Rows are points. Each copy is the shape, with its points in the same order, turned, moved and blurred by noise. Some copies are also mirrored. Which?

Shape (6 x 2)
[[-39 -29]
 [ 20  29]
 [ 19  42]
 [-44   8]
 [ 77  35]
 [-45   2]]
Copy 1 (6 x 2)
[[ 15 -46]
 [-10  37]
 [-19  40]
 [-18 -26]
 [ 10  84]
 [-15 -31]]
Copy 1 is: only turned
Copy 2 (6 x 2)
[[-34  19]
 [ 45 -11]
 [ 53 -24]
 [-19 -15]
 [102  12]
 [-31 -11]]
Copy 2 is: mirrored
Copy 3 (6 x 2)
[[ 15  34]
 [ -4 -45]
 [-17 -54]
 [-21  19]
 [ 17 -97]
 [-15  25]]
Copy 3 is: mirrored

Shape (5 x 2)
[[  3 -17]
 [-55 -20]
 [ -4   0]
 [ 24 101]
 [-17   9]]
Copy 1 (5 x 2)
[[ 24 -22]
 [-24 -58]
 [  7 -12]
 [-20  88]
 [ -5  -6]]
Copy 1 is: only turned
Copy 2 (5 x 2)
[[-14  20]
 [-56 -18]
 [ -5   4]
 [ 87 -48]
 [ -8 -12]]
Copy 2 is: mirrored
Copy 3 (5 x 2)
[[ 21   0]
 [-25 -43]
 [  7   2]
 [-58  94]
 [-10   1]]
Copy 3 is: only turned

Shape (6 x 3)
[[ -4   4 -41]
 [ 47  14  20]
 [ 26  59   4]
 [-18  72  36]
 [ 27 -46  51]
 [ 25 -25 -62]]
Copy 1 (6 x 3)
[[ 32  17  26]
 [ 20  29 -54]
 [-16  50 -23]
 [-62  23 -24]
 [ 41 -39 -63]
 [ 74  25  25]]
Copy 1 is: mirrored
Copy 2 (6 x 3)
[[ 12  39  -9]
 [-22 -30  32]
 [  9  12  60]
 [ 60 -14  67]
 [-22 -63 -21]
 [-30  53 -27]]
Copy 2 is: mirrored
Copy 3 (6 x 3)
[[-20  30 -40]
 [ 13 -17  12]
 [  3 -42 -30]
 [-44 -69 -25]
 [-21  12  67]
 [  7  65 -31]]
Copy 3 is: mirrored

Shape (7 x 4)
[[-19 -43 -51  10]
 [-25 -13  58 -57]
 [-40 -19  27   8]
 [ 11 -10  29  17]
 [ -5  46 -64  13]
 [ 61  67 -33  46]
 [-53  17  -9 -18]]
Copy 1 (7 x 4)
[[-37   0 -86  38]
 [ 22 -29 -29 -71]
 [-32 -35 -28 -10]
 [  6 -26   0  13]
 [-24  73 -36  37]
 [ 16  74  10  70]
 [-28  20 -38 -31]]
Copy 1 is: only turned
Copy 2 (7 x 4)
[[-17 -12 -62  53]
 [-19  39 -24 -65]
 [-37  28  -6   1]
 [-16 -14  12  -3]
 [ 54   8 -18  63]
 [ 69 -51  41  44]
 [  7  58 -24  16]]
Copy 2 is: only turned

Shape (7 x 4)
[[  5 -41  27 111]
 [ 15   8 -36 -24]
 [-45 -17 -32  -3]
 [-37 -12 104 -21]
 [-12  32   4   2]
 [  0  21 -34 -25]
 [ 15 -26  -3 -29]]
Copy 1 (7 x 4)
[[  4  28  58  96]
 [ -9 -29 -29 -17]
 [-19 -23  47 -27]
 [ 91  32  72 -24]
 [  2  22   5 -21]
 [-16 -23 -14 -45]
 [ 36 -36  14  -5]]
Copy 1 is: only turned
Copy 2 (7 x 4)
[[-47  81   2  56]
 [ 31 -28 -27 -25]
 [ 15  28   2 -38]
 [-20   6 118   3]
 [-20 -23  13 -12]
 [ 21 -29 -18 -24]
 [ 43 -15  16  -6]]
Copy 2 is: mirrored
Copy 3 (7 x 4)
[[ -46 -104    5   -4]
 [  11   33  -47   -3]
 [  -2    9  -39  -63]
 [  66  -21   76  -41]
 [  -8   23    8  -14]
 [   3   45  -36  -13]
 [  45    1  -34  -10]]
Copy 3 is: only turned
Copy 4 (7 x 4)
[[ 82  32  86  31]
 [-14 -13 -29   1]
 [-38 -12  26  39]
 [-42  16 100 -68]
 [-22  36   8  -7]
 [-32   0 -23   5]
 [ -9 -32   9 -21]]
Copy 4 is: only turned

Shape (9 x 6)
[[ -12  -12   13   35   -2   55]
 [ -31    2  -22    2    6  -79]
 [ -12  -13  -46  -21  -21  -41]
 [   1 -118    5   -8   15  -72]
 [   6   21   37    5   15   26]
 [ -45  -14  -64   12  -38   19]
 [  42  -57  -51   33   20   59]
 [ -34   13   61  -32    6   11]
 [  48  -26   52   19   -4    1]]
Copy 1 (9 x 6)
[[-20  28   8  49  35  42]
 [-21  -1  19 -24   0 -74]
 [-33 -25 -16 -18 -17 -35]
 [-52 -93  -5  14  84 -66]
 [ 23  10  37  20  20  31]
 [-75  27 -32   6 -15   7]
 [ -9  -3 -81  44  55  34]
 [ -6  -9  80  -4  22  32]
 [ 29 -38  29  67  34   5]]
Copy 1 is: only turned
Copy 2 (9 x 6)
[[ -1 -37  25  49  40  44]
 [-21  29 -11 -61  10  16]
 [  5  12 -34 -29 -22  22]
 [ 38 -37 -81 -73  69   4]
 [ -8 -30  50  30  28  -5]
 [ -6   1 -37  25 -21  74]
 [ 50  -7 -47  81  46  23]
 [-40 -69  39  -8   8  -6]
 [ 52 -40  36   2  59  -8]]
Copy 2 is: mirrored
Copy 3 (9 x 6)
[[  44  -15    0    0   10   20]
 [ -53   25  -68   -6  -36  -40]
 [ -52   16  -56   18  -40   13]
 [-113  -18  -45  -58   41    9]
 [  23   29   28    4    3  -11]
 [  14  -22  -75   14  -43   45]
 [   9  -22  -35   39   73   56]
 [   7   44   30  -40  -30    6]
 [ -32   -9   47    6   31  -10]]
Copy 3 is: mirrored

Shape (14 x 8)
[[-35 -11 -49  19  -2 -28 -41 -36]
 [-52 -43  15 -11  31 -45  -2 -28]
 [-17 -14  -2  51  19  50  57  56]
 [ 10  13  32  60   6   3  14  64]
 [  5 -16  43  48  41   9  14   5]
 [ 40  23 -16  29 -55  62  67   7]
 [ 32  41 -48 -39 -43  21  -5 -44]
 [ -5 -25 -12  48  25  21  68  74]
 [ 36  25 -49  11 -80  40  48 -17]
 [ 23 -44  21 -25  26 -42 -55  12]
 [ 57  41   1 -37  52 -18 -30 -26]
 [ 28  78 -10 -66 -23 -19 -17 -29]
 [-70 -32 -11 -23 -17   2 -50 -36]
 [  7   2   3  25  28  58  23  39]]
Copy 1 (14 x 8)
[[ 23  28 -55 -12 -33  17 -18 -21]
 [-55   7 -55  -4 -26 -15  16 -16]
 [  5   1  14   7  79  15  27  56]
 [ 11  17  33  31  39 -43  -4  62]
 [-20  29   6   1   3 -18  33  59]
 [ 87 -44  33  24  21  15  48  44]
 [ 71 -27  35 -12 -49  34  18 -41]
 [  9   7   6  25  99 -20  39  36]
 [120 -47  15  22  -3  17  28  11]
 [-21  25  -8 -67 -35 -71  -2 -12]
 [  8  45  65 -21 -61 -21  33 -33]
 [ 36 -18  74  12 -70  -3  -5 -54]
 [-20 -27 -49 -44 -42  29 -31 -20]
 [ 11   8  43  -7  40  17  32  37]]
Copy 1 is: mirrored
Copy 2 (14 x 8)
[[-25 -15  26  30 -19  -8 -65 -81]
 [-64   0  -6  16  53 -12 -28 -95]
 [-43 -38 -59  38  17 -11   2  37]
 [-42   7 -35  12   2 -69  -6  32]
 [ -3  10 -59  44  38 -65   5 -20]
 [ 46 -36  -3  -6  -5   7  43  41]
 [ 58  11  36 -27 -24  36 -14 -38]
 [-50 -43 -83  11  11 -21   8  27]
 [ 52 -40  24 -22 -40  19  25  15]
 [-21  31 -11 -36  48 -59 -62 -72]
 [ 32  86 -28 -25  -3 -12 -33 -72]
 [ 26  77  36 -42 -24  41  -2 -49]
 [-34  -7  53  23  47  14 -64 -74]
 [  2  -1 -57  21  29 -11 -16  26]]
Copy 2 is: only turned
Copy 3 (14 x 8)
[[  6  26 -15  31  36 -61  18  32]
 [-46  31 -46  -3  40 -23  54  -7]
 [-36  37 -31 -13 -51  49  -3  92]
 [-52  47  32  -6 -69  20   5  49]
 [-32  64  -3  11 -24  39  39  21]
 [ 13  -3 -38  43 -94  39 -48  45]
 [ 58 -20 -27  34 -23 -25 -50 -16]
 [-40  37 -33 -33 -68  30  18  92]
 [ 32 -27 -48  58 -77  -7 -51  33]
 [ -7   1  31 -27   6 -20  68 -24]
 [ 50  46  19 -26  -7  -4   3 -56]
 [ 31  -1  -4  -4 -18 -36 -64 -66]
 [-27 -17 -22  27  76 -27   8  17]
 [ -7  35  -3 -14 -34  57  -8  59]]
Copy 3 is: only turned
Copy 4 (14 x 8)
[[-42  53  36   5  29 -12  40 -35]
 [-25  17  -2 -55 -10 -14  76 -22]
 [-16 -48 -35  39 -12 -56   0  42]
 [ -1 -47 -10 -15  32 -54 -34  32]
 [ 27 -47  -1 -13   6 -30  19   0]
 [ -2 -11  53  53 -36 -32 -34  86]
 [-12  71  69  20 -28  32 -26  30]
 [-47 -70 -36  20 -11 -48  -6  39]
 [-30  28  81  53 -30 -20 -27  76]
 [-20   1  21 -74 -15  -5  -9 -63]
 [ 20   8  29 -35   3  77 -27 -21]
 [  1  76  47 -39  -4  63 -37  40]
 [-18  87   9 -21 -18 -39  48 -33]
 [  6 -29 -25  30 -18 -25 -24  18]]
Copy 4 is: mirrored

Shape (12 x 8)
[[ 24 -88   4  24 -34 -25  29 -31]
 [-53 -35  32  83 -16  12  10  27]
 [-32  16  -6 -43  64 -11 -23 -11]
 [  5  54  16 -46  55 -15  15  27]
 [-60 -44  46   3 -46   0   6  46]
 [  7  19   5 -13  24 -31 -61  21]
 [ 47 -90   6  28 -17  40  13  21]
 [-18  21  15 -55  35 -16 -41  28]
 [  9 -29 -24  20 -62  28  17  -9]
 [ 25 -62   1  28 -44  39  -1 -26]
 [-47  17 -17 -61  70   2 -32  27]
 [ 20 -78 -48  44 -47  -6  25  28]]
Copy 1 (12 x 8)
[[ -2 -42 -58 -22  -2  23 -25 -71]
 [ 39 -28  18  14 -81   1  14 -43]
 [ 20  13  23  43  60  12  -4  40]
 [ 14  36   9 -12  51   4  42  63]
 [ 36  -5 -27   1 -81  33 -21  13]
 [ 19  -7  35 -18  34 -19 -31  43]
 [ 56 -23 -77 -32 -19 -35 -18 -60]
 [ 31  16  15   3  36   4 -22  72]
 [  2  37 -40 -14 -30  -9 -33 -67]
 [ 41   4 -38 -20  -9  -7 -46 -83]
 [ 32  28   5  61  46  -3  -9  74]
 [-18 -28 -69 -10 -39 -46 -26 -63]]
Copy 1 is: only turned
Copy 2 (12 x 8)
[[  -3 -117   16  -25   32  -21   -5   -9]
 [  -1  -88  -33   52  -31   16   45   39]
 [ -26   27   -5   37   44  -34  -19   35]
 [  12   54   11   25   53  -23   27    8]
 [ -44  -73   34   32  -31  -17   52   37]
 [   8   22    5   -1  -10  -12  -29   40]
 [  34 -111  -13  -48   17  -58   32   40]
 [  -8   46   28   15   15  -39  -10   46]
 [ -36  -72  -37  -52   -4  -20   29  -13]
 [   0  -91  -27  -37   -5  -52   10    5]
 [ -34   55    0   33   46  -39   -4   71]
 [ -19 -108  -14  -75   30   12   31   31]]
Copy 2 is: mirrored

Shape (14 x 9)
[[-70  52   6  41  21   7 -43 -36 -13]
 [-36   2 -25   4  38 -65  27  41 -21]
 [-23  28   8  15  30  -4 -25 -27   0]
 [  2  31   4  78 -36   0  -9  31  11]
 [ 88   9   0 -51  -4  -4 -45 -13  32]
 [ -5 -33  62  55 -54  57 -17   6 -26]
 [-34  10 -28 -13  89 -13  56 -18 -14]
 [  2 -12 -45 -55   1  30  22 -21  32]
 [ 23  75  34  86 -35  50 -33  31 -12]
 [ 24  39  65  77 -24   0 -13  17  50]
 [ 44 -45 -15   8  12  50 -48  21  41]
 [ 14 -22 -69 -25  40 -20  10 -63 -13]
 [ 39 -40 -28 -12 -18  13 -17 -24  54]
 [-69  16 -42 -40  52 -50  33  14 -11]]
Copy 1 (14 x 9)
[[ -22   -6   49   36  -24   60   16   52  -38]
 [  23  -31  -30  -22  -21   25   54    4   30]
 [ -13   16   23   21   -1   26   19   27  -23]
 [  61  -34   40    8  -21    9  -29    3  -50]
 [ -20   49  -40   47   27  -59  -34  -30  -18]
 [   8  -12   50  -51  -17  -34  -17   28 -109]
 [ -30    2   15  -31   21   53   43   -1   61]
 [ -84  -18   -2   -8    1  -15  -11  -45   23]
 [  57   -9   67   21   -6   -7  -71   53  -59]
 [  65   19   80   23  -15  -18  -19  -14  -67]
 [ -24  -25    0   13   69  -49  -15  -20  -55]
 [ -63   16  -59  -17   26   56   -8  -29   18]
 [ -45   -4  -10    8   26  -31  -15  -62  -49]
 [ -30  -35  -10   -1  -37   38   64    3   69]]
Copy 1 is: only turned
Copy 2 (14 x 9)
[[-59  32  46  10 -39 -23  17 -48  60]
 [-70 -36 -24 -44  48 -10  16 -35   8]
 [-33  37  23 -10 -15   5  14 -21  30]
 [-66   5  15  65   1 -26  40   6 -19]
 [ 31  41  37  -8  15  79  16  11 -61]
 [-30 -27  43  45 -75 -33   4  69  -8]
 [-50  18 -72 -53  14  16 -17 -40  48]
 [ 32   2 -38  -6 -26  39  -7 -48 -26]
 [-87  24  51  96 -38  13  45  31   6]
 [-65  51  21  41 -21 -23  81  46 -30]
 [-15  38  23  17 -16  13 -49  18 -77]
 [ 38  16 -21 -17  42  17 -38 -38  30]
 [ 41  28  -2  16  -1   9  -9  -2 -58]
 [-48 -31 -41 -65  18   6   9 -81  24]]
Copy 2 is: only turned
Copy 3 (14 x 9)
[[ 13 -10  -3  -9 -56  22 -76 -55  -2]
 [ 13  16 -16  24 -16 -41 -40  24  91]
 [ 10   3 -15 -26 -48  11 -18 -20  20]
 [ 38  49  18  48 -20  21 -15  11 -19]
 [ 40 -49 -37 -60 -14   3  59  53  -7]
 [-38  65  20  18 -30  -2  46 -43 -65]
 [ 27  36 -14 -38 -47 -17 -15 -25 118]
 [ 63  12 -32 -70  10 -50  26 -23  30]
 [ 21  54  52  -1 -53  60 -18  16 -69]
 [ 32  27   4  57 -27  85  32   6 -38]
 [ 12  -9  46 -38  38   6  51  -3   1]
 [ 47 -32 -15 -53 -56 -56  21   0  61]
 [ 57 -26 -11 -35  11 -22  67  -7   4]
 [ 10  13 -58 -22 -14 -53 -59  -8  96]]
Copy 3 is: only turned
